Every row gives one point. The points of each table are mixes of a few directions, plus a little noise. How many directions does each table use, and how many do they share? Where both have some left over, give the other angles between the two spaces (their principal angles), to ten degrees, smallest first.
(in the rows, 128 means zero)

First:
152, 162
69, 48
153, 164
155, 164
155, 164
133, 136
77, 59
Second:
161, 118
28, 157
169, 117
183, 112
99, 137
Directions: first 1, second 1, shared 0; angles 70

First:
94, 84, 76, 136
151, 172, 118, 173
102, 154, 159, 188
165, 157, 175, 92
108, 58, 146, 36
91, 138, 126, 199
187, 134, 97, 73
Second (8 x 4):
208, 158, 116, 73
145, 129, 179, 77
97, 117, 89, 176
160, 119, 183, 37
78, 109, 78, 198
67, 120, 175, 173
123, 150, 111, 181
148, 122, 94, 111
Directions: first 3, second 3, shared 3

First, 8 rows:
159, 137, 185, 111, 173, 144
127, 169, 120, 128, 181, 144
143, 108, 130, 118, 88, 127
127, 164, 82, 127, 137, 142
168, 69, 245, 109, 125, 120
33, 121, 87, 189, 154, 83
165, 85, 146, 105, 54, 127
102, 171, 27, 139, 113, 136
Second (7 x 6):
113, 145, 82, 116, 249, 123
137, 118, 149, 127, 98, 130
145, 108, 150, 108, 173, 125
111, 148, 83, 125, 212, 125
172, 80, 210, 109, 71, 127
94, 168, 87, 170, 33, 135
125, 132, 135, 144, 60, 132
Directions: first 3, second 2, shared 1; angles 40

First, 9 rows:
24, 186, 156, 130, 204, 144, 71, 154
146, 50, 126, 67, 157, 120, 151, 129
138, 121, 144, 146, 74, 133, 44, 118
68, 158, 93, 98, 161, 145, 133, 149
189, 140, 52, 172, 96, 140, 184, 119
114, 149, 203, 182, 164, 119, 76, 124
218, 97, 141, 145, 96, 99, 218, 105
194, 56, 140, 117, 94, 114, 120, 110
63, 196, 98, 93, 106, 137, 152, 146
Second:
59, 221, 185, 222, 96, 209, 88, 109
112, 49, 178, 59, 109, 196, 206, 100
104, 227, 126, 220, 123, 126, 57, 137
150, 86, 115, 87, 137, 107, 152, 132
159, 152, 79, 146, 150, 60, 88, 151
97, 147, 162, 149, 112, 176, 130, 115
134, 121, 122, 120, 130, 120, 131, 131
136, 142, 113, 139, 136, 105, 112, 135
151, 115, 101, 112, 141, 92, 127, 139
178, 21, 101, 24, 147, 89, 190, 133
Directions: first 5, second 2, shared 1; angles 70

First (10 x 9):
114, 155, 106, 166, 107, 79, 116, 122, 88
174, 138, 112, 75, 136, 100, 155, 161, 177
98, 159, 93, 135, 168, 62, 131, 158, 199
128, 57, 222, 151, 86, 220, 134, 70, 76
125, 80, 197, 152, 95, 181, 135, 85, 92
128, 117, 123, 100, 156, 182, 119, 136, 142
152, 182, 35, 78, 159, 118, 103, 174, 119
127, 154, 96, 122, 142, 88, 128, 149, 150
95, 162, 85, 153, 148, 91, 106, 139, 127
140, 75, 211, 148, 83, 158, 153, 86, 108
Second, 10 rows:
136, 159, 7, 113, 89, 83, 103, 190, 44
138, 121, 179, 127, 144, 179, 125, 89, 131
108, 110, 169, 143, 142, 100, 154, 124, 199
119, 105, 208, 141, 154, 146, 149, 91, 195
129, 137, 94, 124, 117, 112, 122, 147, 107
132, 137, 96, 123, 118, 121, 120, 142, 101
161, 128, 192, 114, 147, 242, 103, 59, 81
118, 122, 133, 134, 130, 106, 139, 135, 156
102, 107, 172, 147, 143, 89, 160, 127, 215
137, 155, 30, 114, 96, 100, 105, 175, 51
Directions: first 4, second 2, shared 1; angles 30

First, 10 rows:
99, 158, 119, 74, 176, 111, 163, 85, 65, 180, 43
240, 82, 94, 175, 113, 238, 188, 135, 125, 57, 154
55, 60, 146, 64, 98, 128, 177, 130, 125, 129, 244
136, 148, 143, 177, 108, 98, 59, 157, 179, 114, 142
120, 156, 146, 161, 117, 85, 56, 151, 172, 130, 129
153, 129, 138, 184, 97, 121, 71, 164, 185, 96, 165
171, 132, 127, 184, 109, 139, 92, 152, 168, 95, 140
127, 126, 124, 118, 135, 135, 141, 121, 115, 133, 121
95, 174, 131, 103, 161, 86, 113, 105, 102, 173, 55
83, 113, 114, 36, 169, 144, 222, 78, 43, 172, 90
Second (10 x 11):
122, 87, 128, 135, 137, 113, 95, 112, 132, 144, 99
121, 55, 157, 167, 118, 96, 105, 105, 94, 123, 94
115, 148, 138, 115, 116, 94, 86, 140, 137, 113, 128
141, 169, 125, 56, 125, 178, 99, 97, 51, 93, 62
102, 167, 155, 219, 136, 97, 186, 147, 178, 193, 172
127, 144, 137, 132, 129, 194, 141, 103, 103, 152, 123
166, 195, 108, 49, 133, 152, 180, 119, 33, 61, 64
96, 76, 153, 177, 86, 103, 69, 167, 224, 130, 243
143, 39, 139, 184, 123, 169, 187, 106, 113, 140, 155
147, 201, 45, 46, 175, 85, 134, 178, 218, 129, 139
Directions: first 3, second 6, shared 2; angles 90

First, 9 rows:
140, 119, 137, 116, 78, 131, 136, 159, 74, 136, 115, 96
105, 146, 113, 153, 223, 124, 114, 70, 230, 114, 152, 187
119, 135, 121, 137, 166, 127, 124, 106, 167, 121, 137, 151
133, 125, 132, 122, 106, 129, 131, 142, 103, 131, 123, 114
143, 116, 138, 112, 64, 130, 138, 169, 59, 137, 112, 88
102, 149, 111, 157, 238, 123, 112, 58, 249, 111, 156, 198
128, 126, 128, 127, 124, 128, 129, 131, 123, 129, 127, 125
140, 119, 135, 116, 79, 130, 134, 159, 76, 135, 114, 98
141, 118, 136, 115, 74, 130, 136, 162, 71, 135, 115, 95
Second (9 x 12):
87, 135, 101, 60, 196, 184, 91, 54, 127, 148, 197, 187
113, 125, 130, 167, 123, 139, 145, 145, 152, 133, 131, 148
156, 141, 118, 105, 157, 82, 102, 132, 119, 122, 88, 103
119, 143, 102, 83, 199, 132, 89, 90, 132, 139, 141, 157
130, 109, 153, 136, 58, 147, 157, 135, 104, 118, 147, 101
120, 120, 136, 153, 103, 142, 146, 139, 134, 128, 137, 132
146, 129, 131, 81, 121, 119, 112, 108, 93, 120, 128, 98
105, 123, 129, 161, 124, 153, 143, 136, 151, 136, 147, 156
176, 126, 150, 208, 71, 56, 163, 216, 138, 107, 39, 67
Directions: first 1, second 3, shared 0; angles 30

First, 8 rows:
171, 142, 96, 126, 196, 93, 131, 108, 166, 59, 140, 129, 122, 149
98, 166, 133, 113, 181, 154, 149, 106, 140, 127, 118, 120, 108, 142
92, 112, 152, 99, 83, 139, 128, 140, 101, 160, 127, 134, 152, 108
133, 115, 89, 198, 138, 90, 107, 185, 128, 97, 129, 110, 144, 127
141, 146, 138, 125, 140, 143, 124, 97, 137, 143, 113, 138, 105, 141
134, 131, 147, 94, 120, 129, 115, 98, 127, 143, 115, 150, 131, 129
138, 122, 134, 143, 104, 136, 120, 128, 122, 149, 122, 131, 120, 127
117, 90, 135, 126, 64, 141, 150, 161, 103, 145, 159, 113, 143, 102
Second (10 x 14):
124, 128, 129, 128, 130, 126, 126, 127, 126, 129, 132, 131, 120, 130
180, 123, 122, 119, 97, 152, 156, 148, 155, 118, 69, 80, 242, 99
139, 127, 127, 126, 122, 133, 134, 132, 133, 126, 116, 118, 151, 122
136, 127, 127, 127, 123, 132, 132, 131, 132, 126, 118, 120, 146, 123
113, 130, 130, 131, 137, 121, 120, 122, 120, 131, 145, 142, 95, 136
96, 131, 131, 134, 147, 114, 111, 116, 112, 134, 164, 157, 59, 145
73, 134, 134, 138, 161, 103, 98, 107, 100, 138, 191, 179, 7, 158
130, 128, 128, 128, 127, 129, 129, 129, 129, 128, 126, 126, 132, 127
126, 128, 128, 128, 129, 127, 127, 127, 127, 128, 130, 130, 123, 129
163, 124, 124, 122, 107, 144, 147, 141, 146, 122, 88, 95, 205, 109
Directions: first 5, second 1, shared 0; angles 70

First (11 x 18):
101, 154, 133, 107, 119, 168, 102, 131, 84, 116, 89, 112, 137, 72, 155, 137, 133, 112
112, 151, 155, 76, 208, 144, 160, 158, 237, 93, 104, 136, 130, 129, 166, 102, 104, 139
140, 79, 105, 172, 169, 143, 128, 133, 141, 116, 176, 88, 143, 172, 145, 76, 119, 149
93, 131, 118, 166, 91, 103, 84, 85, 93, 132, 130, 150, 101, 105, 126, 160, 144, 128
108, 95, 129, 131, 176, 150, 148, 160, 154, 104, 138, 91, 146, 156, 141, 69, 121, 139
202, 116, 96, 178, 114, 105, 109, 81, 126, 154, 187, 146, 118, 156, 126, 155, 118, 140
149, 110, 96, 185, 114, 134, 85, 89, 86, 135, 166, 115, 125, 126, 144, 136, 129, 135
104, 167, 155, 109, 59, 28, 142, 96, 156, 159, 100, 228, 74, 124, 60, 214, 148, 120
120, 234, 165, 32, 32, 141, 112, 125, 44, 157, 19, 177, 122, 10, 111, 235, 147, 74
215, 62, 103, 135, 136, 184, 175, 190, 67, 148, 175, 35, 195, 193, 106, 49, 118, 123
65, 105, 150, 118, 188, 107, 162, 158, 219, 94, 123, 131, 119, 165, 128, 79, 126, 149
Second, 11 rows:
185, 216, 124, 58, 119, 141, 123, 172, 148, 129, 142, 161, 118, 98, 114, 92, 69, 146
154, 152, 116, 104, 167, 147, 126, 166, 171, 111, 166, 125, 128, 138, 137, 58, 80, 158
74, 105, 133, 186, 97, 93, 131, 107, 58, 164, 161, 119, 167, 116, 142, 182, 158, 90
91, 61, 146, 144, 73, 67, 155, 100, 128, 133, 60, 152, 82, 177, 44, 168, 196, 123
130, 106, 120, 133, 146, 153, 108, 120, 128, 123, 118, 112, 128, 124, 137, 121, 122, 116
218, 233, 136, 48, 129, 182, 133, 129, 179, 89, 64, 156, 96, 98, 151, 131, 110, 175
98, 97, 135, 179, 142, 136, 132, 88, 109, 122, 122, 100, 152, 131, 175, 170, 167, 117
102, 125, 145, 109, 68, 30, 185, 167, 161, 139, 131, 185, 79, 199, 7, 102, 144, 161
104, 88, 138, 182, 159, 134, 147, 93, 146, 101, 116, 95, 140, 159, 171, 148, 170, 144
70, 92, 131, 193, 104, 107, 123, 91, 46, 164, 154, 104, 179, 105, 163, 200, 167, 78
184, 143, 84, 74, 200, 224, 46, 176, 130, 127, 173, 100, 145, 68, 167, 31, 20, 104
Directions: first 5, second 5, shared 2; angles 40, 70, 80

First, 8 rows:
172, 163, 119, 110, 151, 111, 160, 94, 115, 102, 117, 172, 110, 179, 145, 125, 116, 96, 143, 83, 166, 109, 144, 150
102, 123, 156, 122, 100, 129, 101, 149, 152, 122, 159, 89, 141, 119, 90, 108, 156, 202, 118, 157, 82, 144, 119, 125
142, 174, 101, 128, 93, 107, 137, 93, 143, 79, 136, 156, 124, 179, 103, 132, 130, 109, 131, 118, 151, 95, 152, 167
118, 87, 159, 135, 139, 170, 60, 156, 91, 211, 126, 115, 147, 115, 145, 160, 105, 130, 156, 81, 75, 188, 167, 120
119, 91, 106, 201, 115, 135, 135, 144, 155, 137, 131, 102, 99, 95, 143, 140, 99, 119, 118, 129, 154, 123, 108, 100
158, 143, 190, 19, 235, 99, 155, 149, 95, 137, 115, 145, 144, 130, 162, 67, 159, 178, 143, 120, 109, 128, 74, 100
99, 123, 75, 150, 109, 114, 132, 135, 128, 128, 110, 142, 144, 92, 141, 151, 114, 57, 123, 169, 160, 81, 111, 122
113, 123, 112, 162, 81, 160, 145, 106, 150, 107, 128, 100, 118, 112, 91, 142, 142, 136, 90, 164, 128, 155, 149, 144
Second (8 x 24):
132, 134, 117, 132, 126, 129, 153, 115, 134, 109, 122, 129, 119, 126, 124, 126, 133, 120, 113, 141, 145, 124, 124, 131
114, 116, 176, 100, 142, 116, 98, 166, 138, 142, 155, 98, 142, 118, 117, 94, 150, 209, 136, 136, 79, 140, 99, 106
115, 104, 150, 127, 129, 133, 7, 172, 81, 228, 142, 151, 170, 151, 160, 173, 78, 101, 208, 41, 71, 141, 180, 131
138, 145, 110, 131, 126, 126, 211, 96, 159, 60, 117, 114, 99, 113, 107, 100, 159, 140, 74, 186, 170, 118, 95, 128
140, 147, 103, 135, 124, 127, 213, 91, 156, 60, 113, 119, 97, 115, 109, 107, 155, 127, 74, 183, 176, 117, 101, 131
124, 123, 135, 126, 129, 128, 103, 139, 120, 148, 132, 130, 137, 132, 133, 134, 120, 128, 144, 112, 114, 131, 136, 127
125, 128, 145, 116, 134, 122, 138, 136, 141, 115, 137, 111, 126, 119, 117, 105, 147, 168, 116, 148, 117, 131, 106, 118
136, 128, 88, 157, 114, 143, 100, 110, 94, 162, 106, 170, 134, 150, 155, 186, 80, 30, 159, 77, 152, 123, 184, 152
Directions: first 6, second 2, shared 2

First:
151, 163, 106, 98, 132, 69, 155, 176, 134, 145, 118, 96, 112, 136, 135, 162, 100, 143, 163, 159, 93, 145, 101, 191, 186, 185, 127, 108, 135, 104, 93, 141
111, 122, 88, 140, 87, 125, 62, 118, 133, 160, 107, 154, 170, 151, 132, 88, 104, 125, 162, 110, 128, 159, 114, 115, 151, 146, 108, 156, 147, 100, 102, 144
108, 152, 241, 181, 92, 68, 129, 160, 70, 159, 138, 166, 124, 91, 57, 97, 125, 99, 134, 53, 222, 122, 38, 109, 88, 109, 148, 163, 182, 84, 111, 162
122, 117, 164, 144, 137, 148, 139, 116, 118, 114, 141, 137, 120, 113, 116, 125, 148, 119, 103, 114, 154, 109, 135, 102, 91, 93, 139, 130, 123, 142, 151, 120
115, 138, 148, 151, 94, 97, 98, 140, 110, 159, 120, 152, 146, 127, 104, 99, 111, 117, 151, 93, 160, 143, 84, 120, 131, 136, 126, 153, 159, 95, 105, 150
143, 117, 175, 143, 168, 148, 184, 132, 129, 103, 152, 111, 99, 101, 123, 158, 154, 122, 92, 142, 151, 94, 151, 104, 87, 76, 158, 109, 100, 158, 175, 102
119, 95, 169, 162, 144, 180, 136, 97, 126, 106, 148, 143, 128, 109, 120, 118, 161, 113, 85, 113, 169, 98, 158, 65, 64, 55, 146, 134, 107, 159, 179, 104
180, 114, 15, 99, 175, 140, 154, 158, 208, 139, 116, 62, 135, 160, 202, 189, 97, 156, 164, 237, 47, 146, 199, 142, 201, 143, 137, 82, 60, 142, 150, 88
143, 127, 77, 101, 144, 136, 134, 129, 154, 121, 122, 105, 127, 145, 158, 149, 121, 144, 136, 166, 83, 135, 157, 150, 159, 149, 120, 109, 107, 139, 126, 118
89, 136, 96, 62, 107, 169, 89, 54, 98, 74, 120, 155, 119, 146, 132, 96, 158, 142, 91, 93, 74, 129, 144, 183, 123, 186, 70, 133, 158, 156, 86, 151
Second (10 x 32):
142, 152, 129, 113, 135, 138, 149, 135, 114, 141, 103, 107, 108, 97, 140, 135, 148, 138, 136, 130, 168, 126, 122, 146, 132, 99, 142, 175, 98, 137, 147, 169
93, 141, 71, 97, 69, 138, 41, 85, 107, 143, 89, 164, 161, 153, 135, 68, 121, 137, 153, 84, 114, 165, 107, 159, 158, 180, 77, 181, 163, 110, 73, 181
148, 118, 162, 148, 162, 122, 178, 153, 142, 118, 153, 109, 111, 116, 123, 164, 130, 122, 112, 154, 132, 105, 141, 108, 110, 100, 157, 92, 109, 138, 159, 93
152, 144, 147, 126, 152, 133, 172, 148, 123, 134, 119, 98, 100, 95, 137, 153, 147, 133, 127, 143, 167, 115, 130, 133, 123, 87, 155, 150, 92, 141, 161, 147
183, 129, 199, 155, 205, 123, 249, 185, 143, 120, 155, 68, 73, 76, 129, 207, 151, 124, 103, 183, 176, 81, 149, 103, 95, 42, 200, 99, 63, 158, 209, 95
120, 113, 128, 137, 125, 122, 117, 124, 137, 119, 144, 140, 140, 147, 120, 125, 116, 121, 123, 128, 103, 129, 133, 116, 125, 145, 121, 97, 146, 123, 117, 101
87, 94, 100, 138, 89, 115, 54, 97, 142, 113, 153, 182, 179, 190, 111, 89, 91, 116, 126, 105, 51, 148, 128, 112, 133, 202, 82, 73, 195, 104, 72, 82
126, 130, 123, 125, 124, 130, 122, 125, 126, 130, 122, 130, 130, 129, 129, 123, 128, 129, 131, 125, 129, 131, 125, 132, 130, 130, 124, 135, 129, 127, 124, 135
158, 129, 165, 141, 168, 126, 192, 158, 135, 124, 141, 95, 98, 99, 129, 169, 141, 126, 116, 156, 155, 103, 138, 117, 112, 82, 166, 116, 92, 144, 172, 113
74, 129, 58, 99, 50, 133, 8, 70, 113, 138, 98, 187, 182, 180, 128, 49, 106, 132, 154, 73, 82, 175, 106, 154, 160, 212, 57, 160, 192, 99, 48, 163
Directions: first 4, second 2, shared 1; angles 80

First, 8 rows:
83, 124, 79, 93, 125, 88, 140, 189, 117, 167, 206, 123, 188, 163, 199, 71, 42, 78, 39, 166, 174, 162, 126, 140, 101, 179, 147, 169, 96, 99, 202, 171
135, 125, 110, 117, 127, 108, 113, 152, 118, 123, 131, 131, 130, 139, 134, 107, 131, 136, 127, 119, 116, 131, 98, 128, 112, 122, 139, 144, 127, 139, 124, 146
144, 134, 175, 161, 130, 175, 143, 64, 148, 114, 83, 126, 94, 93, 84, 184, 170, 144, 175, 119, 120, 108, 169, 124, 166, 107, 102, 84, 145, 128, 94, 85
129, 122, 102, 112, 127, 102, 114, 162, 115, 129, 142, 133, 140, 143, 146, 98, 118, 127, 114, 128, 122, 137, 99, 129, 109, 131, 143, 149, 123, 134, 137, 153
142, 128, 131, 132, 128, 129, 119, 121, 126, 115, 109, 132, 113, 123, 111, 132, 153, 145, 151, 114, 111, 120, 116, 124, 129, 113, 128, 125, 137, 140, 105, 123
111, 132, 141, 135, 127, 148, 153, 107, 139, 143, 138, 120, 137, 119, 133, 146, 107, 108, 113, 146, 152, 131, 165, 132, 145, 143, 117, 115, 122, 108, 146, 112
182, 125, 149, 148, 131, 137, 89, 102, 123, 79, 51, 140, 67, 111, 64, 154, 225, 192, 218, 76, 64, 97, 83, 113, 128, 68, 125, 111, 159, 174, 45, 112
98, 128, 130, 126, 127, 137, 157, 126, 136, 155, 163, 119, 155, 128, 152, 129, 81, 94, 86, 158, 165, 141, 166, 136, 137, 156, 124, 126, 115, 98, 168, 124
Second:
122, 129, 128, 127, 128, 130, 134, 128, 130, 134, 136, 126, 135, 129, 136, 128, 117, 120, 120, 135, 138, 130, 136, 131, 130, 136, 126, 129, 124, 122, 137, 130
106, 131, 128, 126, 127, 134, 148, 126, 135, 146, 152, 122, 147, 128, 146, 129, 94, 104, 99, 150, 156, 137, 156, 133, 136, 150, 124, 126, 118, 108, 157, 127
132, 127, 125, 127, 130, 124, 124, 132, 126, 125, 125, 129, 125, 129, 127, 125, 134, 133, 130, 124, 122, 127, 118, 128, 124, 125, 129, 132, 129, 132, 124, 132
100, 130, 114, 115, 127, 119, 147, 146, 128, 154, 170, 121, 162, 139, 164, 110, 79, 94, 78, 155, 159, 146, 149, 136, 124, 159, 131, 141, 110, 104, 171, 140
164, 125, 130, 135, 130, 122, 94, 125, 118, 97, 84, 138, 92, 122, 92, 132, 188, 169, 181, 94, 85, 110, 86, 119, 119, 91, 132, 127, 146, 162, 76, 126
188, 119, 107, 121, 130, 91, 60, 160, 102, 78, 72, 147, 84, 141, 88, 103, 216, 196, 199, 68, 53, 108, 28, 115, 94, 70, 150, 149, 152, 192, 54, 152
77, 142, 175, 153, 128, 191, 202, 62, 164, 169, 161, 105, 154, 98, 143, 185, 64, 68, 83, 181, 200, 138, 249, 141, 182, 175, 94, 84, 112, 66, 183, 79
135, 125, 114, 120, 128, 112, 113, 145, 121, 122, 126, 132, 126, 137, 128, 113, 137, 137, 132, 119, 116, 128, 102, 127, 117, 121, 137, 140, 129, 140, 120, 141
Directions: first 2, second 2, shared 2
